Rows are points. Each copy is the shape, with its points in the same order, stretched, turned, moved and blurred by noise. Is it also mirrored, or only turned?

Shape:
[[ 28 -10]
 [ 21  20]
 [  9  -7]
 [ 16  56]
 [-28 -26]
 [ -4 -19]
 [-31 -19]]
Copy 1:
[[ 27  12]
 [ 21 -16]
 [  6   6]
 [ 15 -53]
 [-24  26]
 [ -2  17]
 [-27  17]]
Copy 1 is: mirrored
Copy 2 (7 x 2):
[[ -7  28]
 [ 24  20]
 [ -7  11]
 [ 60   7]
 [-30 -23]
 [-20   3]
 [-25 -27]]
Copy 2 is: mirrored

Shape (7 x 4):
[[-22 -13  -7 -19]
 [-17  48 -22  21]
 [ 38   0  23  47]
 [  0  -4  41 -32]
 [-24   8   1   2]
 [ -2  43 -24  -7]
 [ 13  -3  14  42]]
Copy 1, 7 rows:
[[ -7  17   1  12]
 [  2 -31 -20 -30]
 [ 15 -56  50  10]
 [  3  26  50  -7]
 [-14   0  -1  -6]
 [ 21 -10 -20 -29]
 [ -2 -44  34  11]]
Copy 1 is: mirrored
Copy 2 (7 x 4):
[[-29  -9  -1 -28]
 [-20  40 -50  -3]
 [ 46   6 -13  14]
 [  9  -9   5 -60]
 [-18   1 -27 -21]
 [-20  46 -25 -14]
 [ 23  -4 -23  10]]
Copy 2 is: mirrored
Copy 3:
[[-34 -15 -14 -22]
 [-52  35 -28  21]
 [ 19  14  30  46]
 [ -3   9  25 -44]
 [-38   7  -5  -4]
 [-30  34 -39   1]
 [ -1   1  24  37]]
Copy 3 is: only turned

Shape, 13 rows:
[[ -9 -15  -2   4  -9  -7 -16   7]
 [ -6   6  -3 -10   3  -1   9 -13]
 [  9  33   9  32   6 -12 -29 -17]
 [-56  14   3   3  16  -9 -16   8]
 [-38   7   4  14  -9  -2 -13  57]
 [  3   7  51  -5   2 -12   3  -9]
 [ 26  19  22  28 -26 -38  -2  -7]
 [ 36  13 -15  12 -17  13  -1  12]
 [-11   4  49  16  -9  11  30  13]
 [-21   7   7  32 -29  27  -7  -3]
 [ 30   8  25 -26  -9   3 -28  32]
 [ 13 -32 -37 -30 -16 -18  -2  -4]
 [-10 -15 -27  32  -3   0  -8   5]]
Copy 1, 13 rows:
[[ -3  -9  -7  -4  -3  -7  19  22]
 [-16  -3  -1  -6   0  -7   5 -15]
 [ 13  39  16  23  18   3   5  15]
 [-47  13   1  -3   8 -19  -5  33]
 [-34 -15  -7  23 -22  -1  -7  52]
 [ -8 -17  45  -2  16 -10  -6  -1]
 [ 28   8  30  33  -4 -23  15   2]
 [ 23  -4 -16  24 -19  23   5  -8]
 [-36 -37  43  25  -1   8   5  -3]
 [-30  11  15  20 -18  30  35  17]
 [ 29 -25  11  -9 -13  14 -31  20]
 [ 17 -22 -42 -28 -20 -26  23 -11]
 [-11   2 -31  16   1   2  38  18]]
Copy 1 is: mirrored
Copy 2 (13 x 8):
[[-11 -20 -12   0  -5  10 -23  20]
 [ -8  12 -15   1  -9   2  -4   0]
 [  2 -14   1  -2  30  49 -13 -14]
 [-60  12   1 -17   8  23 -33  11]
 [-51 -11   2 -29  -4  33 -10  47]
 [ -7  -6  33  10 -10  16   1  -7]
 [  4 -46   6  -6   4  36  15 -25]
 [ 29 -13 -27  -1   1  28   9  25]
 [-36  -2  18  23 -19  29  25  19]
 [-17   1 -20  21 -23  56 -14  19]
 [ 28 -20  29 -19 -11   8  -8  37]
 [ 14 -27 -41 -19 -28 -30 -16  12]
 [-23 -20 -38   2   9  24 -18  21]]
Copy 2 is: mirrored
Copy 3, 13 rows:
[[-11 -21   8   2 -11 -18 -20   3]
 [  2  -1  -2  14  13  -7   8  -2]
 [  6  19  23  41  16 -34 -26 -28]
 [-29   0 -26  46   1 -10 -24   4]
 [-47  14   0  15 -23 -15 -38  30]
 [ 26  -7  27  40  12  -2  -8  23]
 [ 23  12  43  25  -6 -53  -5   3]
 [ -1  22  38 -26   3 -22  -4 -11]
 [-12   7  42  33  -2  11   8  34]
 [-24  11  22  24 -31   0  -7 -20]
 [ 25  11  22 -18   4  -3 -43  27]
 [ 10 -36  -7 -39 -12 -36  10  -6]
 [-39 -13  17   3 -10 -26 -13 -23]]
Copy 3 is: mirrored
Copy 4 (13 x 8):
[[ -4 -10  -2  -6  -3  -7 -21   0]
 [ -7  13  -1 -13   4   6   8 -14]
 [-13   8  26  22 -32  -3 -14 -34]
 [-56  10   5  -1   5   6 -18   5]
 [-33 -17  18   6  -5   8 -21  47]
 [  4  22  43   0  23  -4  -4 -15]
 [ 19   6  31  24 -14 -35   8 -14]
 [ 26 -11   7   1 -34  11   8   1]
 [ 11  19  28  23  32  20   2  17]
 [  6  22  -8  26 -11  17 -26  14]
 [ 17 -15  51 -33 -18   7 -17   6]
 [ 15 -23 -25 -46  -9 -22   1  -9]
 [ -6 -22 -25  15 -14   1 -15  -2]]
Copy 4 is: mirrored

Shape:
[[-28 -23  21   2   7  19  -9   2  -6  -2   6]
 [ 16   7   3  29  15  17 -36 -32  -9 -17  28]
 [ -9  17  13  15 -15 -11  25  19  14  30   4]
 [ 16   5 -21 -29  10  10 -32  25 -40   1  -5]
 [-18  -2  -9  21   6  13 -18  35   9  40 -10]
 [-20   9  22 -33   9  22 -13 -27  19  38  16]
 [  3 -17  19 -21 -15  -8 -22 -15  16  -6 -20]
 [-12  -3 -39  16   6 -28  28 -13  21 -15  17]
 [-26  11  16   1 -10 -23 -28 -11  12 -10 -23]
 [  4  -3 -19  15 -11  29 -15 -22 -11  15   2]
 [ 20  -6  16 -20  23  32 -21 -33   7  -4 -11]
 [ 19  10 -34  29  30 -11  12  12 -42  41  12]
 [-36  -7 -36  15  31  13  25  -2 -13   4 -17]
 [-28 -47 -13 -25  -7 -27 -11   2   1   1  17]]
Copy 1, 14 rows:
[[ -6 -13  30  -6 -11  14  -9  26  -8 -10 -11]
 [ 15   2   8 -20 -21  23 -55   0 -45  -7  20]
 [-15   5   5 -10 -15  -8 -16   2  29  37  13]
 [ 10 -13 -47 -12   2   7  -9  10 -24 -27 -15]
 [-28  -4 -22   8  -4  20 -36  34  22  10  -9]
 [-28  19  28 -60  -3  27 -19  10   4 -17  -6]
 [-16  -3  27   4   0   6 -13 -25  -8 -26 -16]
 [-14  -9   3  10 -14  23   6 -23 -10  17  59]
 [-41  -6  17   8 -26 -10 -21 -14 -23 -18   2]
 [ -8  -1  -4 -10  -9  38 -34  -1 -22  20 -12]
 [  0  23  22 -20  21  17 -25   0 -35 -28 -12]
 [  9 -30 -48 -26  14   6 -40  23  -7  35  32]
 [-28 -15  -6   5   7  19  11  29 -30  22  20]
 [-15 -44  18  -5 -10  32  14  -6   9 -30   7]]
Copy 1 is: only turned
Copy 2:
[[-18 -16  20  -6 -19   7 -23 -24  14  -7  24]
 [ 42  -6  -6  41 -25 -16 -20  -9  19 -23  37]
 [-22 -20  20   6  -9 -23  17  13 -24  32  -8]
 [ 19  15 -14 -31   2   8 -33  32 -15 -32  29]
 [-28   5  10   1 -39 -10 -34  27 -14  15 -12]
 [ 29 -13  35 -11 -37   4   5 -16  10  34   8]
 [ 23 -43   4 -10   6   8 -17  -7   3  -2 -19]
 [ -4   7 -22  22  21  -9  -4  -7 -22  43  -2]
 [ 25 -34  27   4   6 -17 -30 -16 -31   1 -21]
 [ 19 -14 -21  16 -46  19 -23   8 -11  -1  19]
 [ 35   0  12   3 -14  17  -3  -9  25 -19   5]
 [ -6  43 -41  -1 -33 -34   3  27 -24  -5  24]
 [-31  44   3   4 -13  15 -18 -20 -33   9   3]
 [-10 -27 -22 -32   3   3 -36 -21  10  30  11]]
Copy 2 is: mirrored
Copy 3 (14 x 11):
[[-22  -5  18   1  24   2  10  22   9   2   3]
 [-10  11  -1  35  24   5 -39  22   3 -26 -14]
 [  0 -12 -10  -5  -8  16 -24   2  17  23  44]
 [ 30  10  28  -4  -5 -46  -9  37  -7  -9  -3]
 [  1 -24  30  10 -18  15 -18  37  14  35   6]
 [  7  38  22 -24  20  19  -8  13  50  14  -3]
 [ -5 -17  15 -25  27 -16 -19  -2  16  -1 -23]
 [ -2   7 -47  44  10 -10 -11 -34   3  25  14]
 [-36 -12  10 -21  22 -20 -42   6  -2  21 -13]
 [ 10   9  30  27   0  19 -23  -4   7 -11 -14]
 [ 10  19   7 -14  21  13   1  22  10 -16 -36]
 [ 59   7  -1  46  -2   2 -27  24 -16  24  46]
 [  8  20  -3  31  -5  15  22  -1 -25  36   7]
 [  2  -7  16  14  46 -43   6 -13  30  20   1]]
Copy 3 is: mirrored
